Rows are points. Each copy is the shape, with its points in the same order, turned, moved and blurred by noise. Is it also mirrored, or only turned?
(in the rows, 128 means zero)

Shape:
[[130 141  87]
 [138 128 100]
 [140 142 131]
 [ 79 153 143]
 [178  93 132]
 [134  93 111]
 [ 97 165 135]
 [138 174 114]
 [ 85 133 144]]
Copy 1 (9 x 3):
[[101  97 169]
 [113  94 155]
 [150 105 149]
 [141 163 162]
 [142  69 101]
 [109  93 114]
 [151 142 178]
 [145  95 179]
 [137 153 146]]
Copy 1 is: mirrored
Copy 2, 9 rows:
[[107 121 145]
 [119 127 142]
 [118 142 110]
 [119  89  82]
 [168 176 141]
 [161 124 144]
 [106 105  84]
 [ 91 132 109]
 [138  84  89]]
Copy 2 is: mirrored

Shape (10 x 4):
[[117 105  83 108]
 [ 99 133 108  92]
 [128  77 143 168]
 [105 123  99 109]
 [140 160 155 134]
 [126 138 155 149]
 [147  95 140 144]
 [160 129  83 103]
 [153  93 112  80]
 [186 120 155 115]]
Copy 1, 10 rows:
[[ 77 108 112 139]
 [109  81 111 156]
 [109 189 143 152]
 [100 109 104 141]
 [170 122 133 113]
 [156 144 132 139]
 [115 155 149 133]
 [ 94 108 118  82]
 [ 85 105 160 121]
 [129 130 182  94]]
Copy 1 is: mirrored
Copy 2 (10 x 4):
[[171 143 119  96]
 [150 114  99  83]
 [148 158 104 183]
 [152 135 104  96]
 [ 82 124 115 126]
 [ 98 131 102 145]
 [136 141 126 159]
 [147 146 161  93]
 [174 110 156 117]
 [113 117 170 153]]
Copy 2 is: only turned
Copy 3, 10 rows:
[[111 119 182  91]
 [101 126 179 134]
 [114 124  93  74]
 [112 128 174 118]
 [149 118 121 154]
 [134 129 106 137]
 [124 103 110  94]
 [149  90 182 105]
 [105  67 169 103]
 [146  62 113 127]]
Copy 3 is: only turned
Copy 4 (10 x 4):
[[145 142 172 128]
 [137 152 163 168]
 [ 99  79 131 111]
 [142 140 160 150]
 [118 138  86 161]
 [114 112  99 156]
 [100 113 124 113]
 [144 176 138 110]
 [100 171 162 116]
 [ 81 159  96 114]]
Copy 4 is: mirrored

Shape:
[[133  87 152 132 130 108 115 147]
 [105  94 151 146 151 116 157 132]
 [175 174 138 144 144 118 175 145]
 [161 179 152 110 176 152 127 131]
 [ 87 101 139 116 136  83 100 152]
 [148 183  84 151 161 150  92 117]
 [163  87 173 174  67 134 187 139]
 [ 96 104 155 139 126 113 152 160]
 [100  82 110  99 142 109 116 147]
 [156 148 118 108 147 124 145 104]
 [169 129 136 149 139 148 181 162]
 [116  90 126 123 139 106 117 118]
 [126 152 111 105 131 146 120 117]]
Copy 1:
[[121 113 154 152  92 120 117 125]
 [107 115 166 148 110 100 165 133]
 [154 196 164 114 135 135 158 123]
 [129 181 148 116 181 115 110 135]
 [ 99 118 116 176  84 107 123 153]
 [ 91 168  95 108 172 166 131 109]
 [190  93 197 104  83 143 175 117]
 [138 114 145 161 100 100 164 139]
 [ 95 115 112 147  84  84 123 120]
 [109 169 142  87 127 115 131 133]
 [162 157 168 119 128 115 162  88]
 [ 88 114 138 132  91 112 128 132]
 [116 143 103  97 140 115 126 137]]
Copy 1 is: only turned
Copy 2, 13 rows:
[[154 144 117 122 137 114 124 165]
 [178 134 121 130 171 135 124 130]
 [ 98 148 128  78 166 124 107  83]
 [ 92 162 135  86 145 185  89 120]
 [152  92 102 137 134 136 127 176]
 [105 136 139  69 104 199 157 100]
 [143 191 147 142 173  50 149 111]
 [154 118 135 140 176 117 127 149]
 [175  99 134 132 109 137 110 160]
 [122 146 121 112 117 152  99  90]
 [133 159 162  85 168 108 109 100]
 [169 128 109 134 118 138 127 142]
 [116 132 148 127 108 167 118 113]]
Copy 2 is: only turned
Copy 3, 13 rows:
[[155 132 153 106 133 156 141 135]
 [108 117 141 100 143 178 160 143]
 [ 91 109 125 106 127  85 166 178]
 [ 96 152 105  98 154  83 109 185]
 [148 131 183 117 127 173 114 139]
 [102 182 133 162 152  74 122 121]
 [158  68  90 112 155 150 224 152]
 [119 108 144 123 129 183 153 161]
 [138 146 152 112 103 172 121 113]
 [110 121 127 101 140  88 121 121]
 [106 125  97  99 118 114 188 172]
 [133 129 154 100 143 155 134 110]
 [110 129 111 139 135 108  98 126]]
Copy 3 is: mirrored

Shape:
[[154 146 128 128 122 107 214 170 161 110  93]
 [125 148  86 177 122 106 181 187 127 134 103]
 [132 125 117 115 132 116 106  67 102 141 106]
 [146 134 144 117 129 113 146 126  97 140 166]
 [128 115 152 107 113 165 107 107 129 189 128]
 [151 134 127 121 146 117 115  92 120 152 146]
 [130 155 161 138 101 137 114  82 101 142 130]
 [156 135 129  82 111 142 112  97 129 159 148]
 [144  89 103 127  99 129 173 176 154 133 108]
 [136 105 180 139 143 129  86  86 135 148 138]
 [169 164  82 139 121 151 147 155 135  95 133]
 [109 100  66 121  83 154 169 127 151  94 142]
 [186 127 108 164  96 107 170 141 112 119 111]
 [142 143 126 134 101 103 106  73 149 159 152]
 [130 138 126 107  96 109  88 127 119 122 131]]
Copy 1, 15 rows:
[[ 54 137 106 135 174 136 105 173 158 180 160]
 [127 138  86 151 176 121 124 201 155 150 152]
 [117 111 133 155  91 127 111 120  76 117 101]
 [120  91 147 121 160 163 134 130 105 140 121]
 [120 154 130 128 155 113 139  75  84 104 105]
 [113 118 144 130 119 150 140 136  92 123  95]
 [133 136 135 151 140 171 103  97  93 136  95]
 [ 87 122 138 134 143 150 143 106  75 103 123]
 [ 85 132  73 111 158 109 127 138 142 132 173]
 [133 149 153 101 104 139 124  92 109 128  75]
 [ 95 154 117 158 133 180 163 167 125 141 178]
 [ 85 110  71 146 127 152 148 124 175  89 177]
 [105 128  73 127 144 165 118 162 106 176 155]
 [102 140 119 117 125 175 118 132  88  90  83]
 [129 139 145 123 118 153  96 130 100  94 146]]
Copy 1 is: mirrored
Copy 2, 15 rows:
[[193 138  43 137 102 141  91 106 147 138  89]
 [195 161  82 143  78 135 149  99 124 184  94]
 [106 180 157 117 166 139 145  97 149 127 111]
 [108 154 144 116 122 112  93 121 139 172 111]
 [ 70 159 131 114 135 165 141 116 129 156 173]
 [ 95 157 145 134 154 122 130 120 154 164 110]
 [ 93 194 129  84 155 143 132 145 118 154 117]
 [ 79 165 122 118 157 106 117 111 149 150 156]
 [162 123  80 129  83 138 142  89 149 140 142]
 [ 62 123 145 111 160 153 148 146 135 144 122]
 [154 179  83 148  99  85 144 138 160 152 108]
 [198 154 117 111 113  97 145 123 168 116 164]
 [147 168  86 100  93 111 136  94 157 159  80]
 [103 152 124 100 188 118 142 122 155 179 126]
 [110 157 125 109 149  88 150 115  99 145 125]]
Copy 2 is: only turned
Copy 3:
[[137 182  47 166 149 128  78 126  90 115 141]
 [128 173  69 212 107 146 106 156 140 117 168]
 [ 97 150 163 104 120 157 120 111 122 172 161]
 [106 171 146 144 137 149 125 138 123 134  95]
 [ 93 146 188 109 116 115 109 139 104  99 150]
 [116 156 168 124 114 138 117 125 112 159 119]
 [101 121 159 108 143 150 128 165 119 145 142]
 [119 151 193 126 156 119  98 109 106 138 129]
 [135 180  90 169 131 110 117  99 117  86 159]
 [109 128 160  72  88 141 136 133  87 133 119]
 [137 137 103 183 141  86 110 137 141 157 136]
 [170 168 109 130 152 111 114 100 179 108 175]
 [128 181  88 172 151 122 161 137 108 148 152]
 [160 146 185 114 126 154 127 137 107 157 140]
 [124  99 151 147 136 151 132 105 116 137 142]]
Copy 3 is: only turned
Copy 4 (15 x 11):
[[ 44 160 136 154  94 109  95 146  92  85 113]
 [ 75 168 181 140 106 112 144 135  60 117 119]
 [163  99 124 106 146 148 118 130 130 104 108]
 [130 144 142 100  97 122 107 130 140 113 168]
 [118 123 127 102 122 158 140 129 188 152 115]
 [144 113 146 113 132 130 125 126 153 102 145]
 [142  93  96 108 107 129 143 134 133 142 140]
 [130 112 127 119 108 168 109 104 179 115 135]
 [ 72 176 159 124  82 129 121 113 118 102  76]
 [158 101 123 105 129  93 138 141 189 129 113]
 [107 163 140 180 102 122 132  82  96 101 143]
 [ 88 150 137 106  96 129 101  40  97 118  82]
 [106 155 131 128  78 120 154 131  89  62 126]
 [132  63 148 111 106 131 143 108 151 110 132]
 [160 108 148 132  82 139 113 115 132 133 114]]
Copy 4 is: only turned
